Each row of a before or after table is a point. The points were changed in one or more steps. Then noise was added and the rows were shuffled. The steps act on columns, c1 being the first. Write out the steps. A step turns or swaps two columns, mirrors them in a line or flattens them onto one, adds a multiple of one to another, or multiplies or shifts one. Angles are multiples of 10 degrees, from the lower column toward the higher: turns from -170 to 170, lines from 10 to 170 but not 90. Use the fewest steps. Two steps may share a column if one is a turn and the other turns, adds or multiplies; they go together, in the order done. Otherwise the lowest column goes first.

Before (8 x 2):
-0.07 -0.47

0.54 -0.40

0.16 0.40

-0.58 0.00

0.01 -0.46

0.18 0.79

0.16 0.51

-0.18 0.52
After (8 x 2):
0.07 0.56

0.10 0.42

0.05 -0.49

-0.58 -0.11

0.62 -0.29

-0.28 0.49

0.04 0.78

0.09 -0.47
Steps: turn c1 and c2 by 10 degrees

Before (10 x 6):
0.23 -0.45 -0.37 -0.10 0.34 0.78

0.14 -0.38 -0.44 0.40 -0.52 -0.62

0.31 0.19 -0.20 -0.22 0.25 0.47

-0.17 0.00 -0.30 0.26 0.07 0.40

-0.53 0.37 0.46 0.28 -0.08 0.06

-0.33 -0.80 -0.25 -0.26 0.62 0.61

0.39 -0.48 -0.69 0.81 0.26 -0.66

0.20 -0.49 -0.06 0.61 0.03 0.31

0.50 0.00 1.07 0.58 0.77 0.31

0.43 0.03 -0.43 -0.05 -0.34 0.58
After (10 x 6):
0.38 -0.47 0.81 -0.15 0.17 -0.39

0.18 -0.49 0.32 0.98 -0.10 -0.10

0.39 0.20 0.46 -0.33 0.04 -0.20

-0.47 0.38 0.07 0.47 0.14 0.45

0.22 0.02 0.56 -0.13 -0.48 -0.38

0.84 -0.01 0.32 0.94 0.44 1.10

-0.02 -0.78 0.60 -0.38 0.72 -0.26

-0.14 0.03 0.43 0.42 0.13 -0.29

0.47 -0.46 -0.67 1.30 0.05 -0.70

-0.13 -0.40 -0.64 0.63 -0.53 -0.46
Steps: turn c1 and c5 by -30 degrees; swap c3 and c6; multiply c4 by 1.6

Before (10 x 9):
-0.41 0.67 -0.34 -0.27 0.57 -0.01 0.45 -0.06 0.40

-0.19 -0.75 -0.01 -0.32 0.18 -0.28 0.20 -0.02 0.36

-0.27 0.09 0.50 -0.07 -0.52 -0.25 -0.47 0.03 -0.19

0.17 -0.42 -0.66 0.03 -0.16 0.98 -0.40 0.72 0.50

-0.59 0.30 -0.55 -0.57 -0.11 0.26 0.38 -0.33 -0.13

-0.21 0.71 -0.01 0.03 0.20 -0.11 -0.23 0.11 -0.97

-0.71 -0.36 -0.30 0.01 -0.08 0.15 0.39 -0.95 0.19

0.71 0.41 -1.04 -0.08 -0.22 0.58 -0.82 -0.15 -0.56

0.11 0.04 -0.66 0.19 -0.20 -0.52 0.01 0.06 -0.25

0.47 -0.51 -0.09 0.08 -0.24 -0.08 0.48 0.16 0.26
After (10 x 9):
0.42 -0.47 0.10 0.01 0.70 0.95 -0.19 0.66 0.51

0.00 -0.74 0.13 -0.34 -0.05 -0.25 0.06 -0.07 0.34

0.16 -0.55 -0.26 -0.02 0.14 0.00 0.16 0.30 0.22

-0.01 0.68 0.19 0.04 -0.06 -0.13 -0.05 -0.01 -0.94

-0.02 0.15 -0.64 -0.02 -0.31 -0.28 -0.16 -0.11 -0.24

-0.13 0.63 0.65 -0.23 0.11 0.01 0.20 -0.24 0.41

-0.68 -0.35 0.03 -0.04 0.21 0.18 0.19 -1.03 0.22

-0.26 0.22 0.02 -0.52 0.54 0.24 0.15 -0.52 -0.07

0.11 0.01 0.06 0.27 0.73 -0.52 0.03 0.11 -0.23

0.08 0.39 0.15 -0.05 1.05 0.65 -0.28 0.17 -0.58
Steps: flatten c1 and c8 onto the line at 60 degrees; turn c3 and c5 by -110 degrees; multiply c7 by 0.4

Before (12 x 14):
0.01 -0.14 -0.38 -0.01 -0.23 0.19 -0.43 0.48 0.16 -0.08 0.20 0.08 -0.75
 -0.08

-0.06 0.22 -0.06 -0.68 0.11 0.15 0.26 0.43 -0.40 -0.26 0.29 0.52 -0.54
 0.38

-0.12 -0.65 0.54 -0.37 -0.02 0.00 -0.19 -0.11 0.65 -0.12 -0.92 -0.50
 -0.01 0.64

-0.74 -0.44 -0.58 -0.36 0.12 -0.71 -0.02 0.51 0.25 0.12 -0.14 -0.31
 -0.06 -0.58

0.08 -0.49 -0.86 -0.36 -0.22 -0.10 0.48 0.35 0.17 -0.67 0.28 0.40 -0.80
 0.11

-0.05 -0.85 -0.33 -0.15 -0.75 -0.38 0.38 0.29 0.00 0.38 0.17 -0.23 -0.17
 0.03

-0.72 -0.79 0.12 -0.03 0.56 0.19 -0.06 -0.71 0.27 0.38 -0.66 -0.54 0.18
 -0.34

0.13 -0.14 -0.62 -0.54 -0.81 -0.06 0.27 0.32 -0.10 -0.22 -0.37 -0.09
 -0.46 -0.46

0.01 -0.42 0.41 -0.45 0.29 0.31 -0.29 -0.17 0.82 0.07 -0.38 0.44 0.40
 -0.14

-0.03 -0.72 0.50 -0.28 0.69 0.12 -0.44 -0.53 0.52 -0.11 -0.36 -0.99 0.86
 -0.19

-0.02 -0.59 -0.07 -0.15 0.45 0.62 -0.51 -0.09 0.48 0.08 -0.94 -0.21 0.96
 0.48

-0.84 0.02 -0.05 -0.98 -0.27 0.65 -0.18 0.02 0.14 -0.68 0.66 0.45 -0.36
 0.44
After (12 x 14):
-0.01 -0.48 -0.81 -0.32 -0.48 0.16 -0.54 0.35 0.26 -0.68 0.22 0.24 -0.78
 0.14

-0.14 -0.60 0.57 -0.33 -0.16 -0.09 0.54 -0.07 0.67 -0.06 -0.96 0.01
 -0.02 0.60

0.19 -0.37 0.45 -0.46 0.60 -0.21 -0.28 -0.21 0.80 0.00 -0.34 -0.42 0.35
 -0.09

-0.27 0.01 -0.12 -1.04 -0.55 -1.04 -0.35 0.00 0.14 -0.65 0.58 -0.35
 -0.33 0.43

-0.98 -0.46 -0.59 -0.31 0.21 0.10 0.29 0.49 0.30 0.14 -0.12 0.12 -0.04
 -0.61

0.35 -0.62 -0.07 -0.14 0.90 -0.47 0.40 -0.11 0.47 0.08 -0.94 -0.38 0.87
 0.55

0.19 -0.12 -0.33 0.02 -0.50 -0.19 0.13 0.50 0.15 -0.09 0.20 -0.42 -0.77
 -0.09

0.01 -0.71 0.50 -0.34 1.35 -0.13 1.12 -0.55 0.48 -0.02 -0.39 -0.09 0.83
 -0.17

-0.41 -0.84 0.18 0.02 1.11 -0.61 0.58 -0.77 0.30 0.37 -0.67 0.18 0.18
 -0.27

-0.32 -0.84 -0.33 -0.14 -1.47 0.20 0.03 0.27 0.00 0.33 0.13 0.48 -0.18
 0.05

0.05 -0.10 -0.67 -0.48 -1.66 0.09 0.00 0.29 -0.12 -0.21 -0.35 0.21 -0.41
 -0.41

0.12 0.26 -0.09 -0.67 0.21 -0.17 -0.57 0.43 -0.44 -0.30 0.29 0.02 -0.60
 0.40
Steps: mirror c1 and c6 in the line at 20 degrees; multiply c5 by 2; turn c7 and c12 by 110 degrees

Before (10 x 24):
0.14 -0.44 0.16 0.28 -0.23 -0.35 0.14 0.10 0.39 0.98 -0.08 -0.36 0.15
 0.04 -0.18 -0.41 -0.15 0.46 -0.12 -0.55 0.20 0.17 0.41 -0.41

0.08 0.56 -0.83 -0.24 0.43 -0.10 -0.03 0.81 -0.38 0.95 -0.48 -0.66 -0.10
 -0.16 0.82 -0.59 1.02 0.61 0.35 0.23 0.38 0.63 -0.09 -0.18

0.60 0.43 0.24 0.13 1.10 -0.36 -0.68 0.65 -0.63 -0.63 0.71 -0.38 0.32
 0.04 -0.83 -0.14 -0.58 -0.19 0.65 -0.13 0.03 -0.07 -0.04 0.23

0.17 -0.17 0.62 -0.13 -0.30 0.27 -0.08 -0.84 0.22 -1.02 -0.95 -0.04 0.17
 0.03 -0.68 -0.29 0.32 0.80 -0.27 -0.26 -0.46 0.15 0.75 0.14

-0.01 0.54 0.04 0.61 -0.33 -0.08 -0.03 -0.14 -0.02 -0.30 0.27 -0.29 0.09
 -0.17 0.17 0.18 0.13 0.37 0.60 0.23 -0.16 -0.49 0.24 0.38

0.39 -0.08 -0.65 -0.12 -0.16 0.19 0.07 0.71 0.38 -0.26 -0.16 0.43 -0.58
 -0.09 0.01 -0.17 -0.36 -0.07 -0.54 -0.02 -0.01 1.07 0.32 -0.19

-0.05 -0.15 0.16 0.40 0.09 -0.44 0.24 -0.20 0.33 -0.21 -0.46 0.44 -0.29
 0.13 -0.29 -0.01 -0.14 -0.13 -0.26 0.14 -0.60 0.10 -0.01 0.19

0.74 0.58 -0.92 0.88 0.19 -0.22 0.33 0.44 0.18 -0.47 0.17 0.28 -0.08
 -0.47 -0.22 0.02 0.13 -0.17 0.61 -0.45 -0.64 -0.93 -0.11 0.25

-0.05 -0.06 0.40 -0.05 -0.47 -0.20 -0.03 0.32 0.19 0.41 -0.26 0.31 0.83
 0.35 -0.01 0.22 -1.00 0.09 -0.74 0.02 0.37 -0.28 0.14 0.08

0.00 0.63 -0.16 0.11 -0.42 -0.14 -0.60 0.06 0.20 -0.80 -0.26 -0.44 0.77
 0.14 0.16 -0.12 -0.34 -0.38 -0.38 -0.53 -0.17 0.40 0.08 -0.07
After (10 x 24):
0.58 0.47 -0.21 -0.17 -0.59 -0.30 -0.76 1.15 -0.58 -0.74 0.61 0.04 0.38
 0.04 -0.84 -0.09 -0.57 -0.20 -0.87 -0.13 0.53 -0.06 -0.05 0.19

0.77 0.54 1.14 -0.38 -0.41 -0.17 0.32 0.27 0.12 -0.45 0.13 0.64 -0.02
 -0.50 -0.23 0.05 0.15 -0.14 0.63 -0.46 0.90 -0.89 -0.05 0.22

0.09 -0.45 -0.08 -0.19 -0.10 -0.29 0.00 -0.12 0.36 0.67 -0.11 0.03 0.21
 0.04 -0.21 -0.42 -0.07 0.47 -0.25 -0.59 -0.19 0.15 0.45 -0.41

-0.05 -0.15 -0.03 -0.33 0.15 -0.46 0.17 0.06 0.34 -0.21 -0.51 0.78 -0.30
 0.13 -0.28 -0.03 -0.13 -0.14 1.59 0.19 0.06 0.20 0.01 0.23

-0.08 -0.02 -0.43 -0.06 -0.26 -0.23 -0.14 -0.46 0.24 0.55 -0.21 0.72
 0.76 0.30 0.02 0.19 -1.02 0.05 0.12 0.04 -0.79 -0.34 0.19 0.07

0.07 0.53 0.71 0.34 -0.83 -0.09 -0.09 0.41 -0.37 0.55 -0.56 -0.16 -0.08
 -0.17 0.81 -0.63 1.01 0.61 -1.21 0.32 0.14 0.57 -0.07 -0.19

0.31 -0.04 0.54 0.21 -0.63 0.21 -0.03 -0.23 0.36 -0.39 -0.15 0.80 -0.66
 -0.12 0.07 -0.19 -0.35 0.01 0.67 -0.08 -0.51 1.11 0.33 -0.19

0.19 -0.24 -0.73 -0.01 0.80 0.24 -0.19 -0.27 0.16 -1.23 -0.95 0.41 0.14
 0.07 -0.77 -0.23 0.30 0.87 1.32 -0.27 0.06 0.20 0.75 0.13

0.02 0.52 0.17 -0.41 0.20 -0.08 -0.08 -0.23 -0.01 -0.16 0.29 0.13 0.14
 -0.20 0.19 0.27 0.16 0.37 -0.38 0.25 0.63 -0.51 0.30 0.35

0.03 0.63 0.24 0.00 -0.09 -0.15 -0.71 -0.41 0.16 -0.86 -0.24 -0.17 0.77
 0.22 0.15 -0.11 -0.32 -0.43 0.87 -0.58 -0.24 0.47 0.07 -0.13
Steps: turn c3 and c4 by -160 degrees; multiply c4 by 0.7; turn c5 and c8 by 90 degrees; shift c7 by -0.10; add 0.7 times c16 to c10; shift c12 by 0.40; turn c19 and c21 by 120 degrees; multiply c19 by 2.5
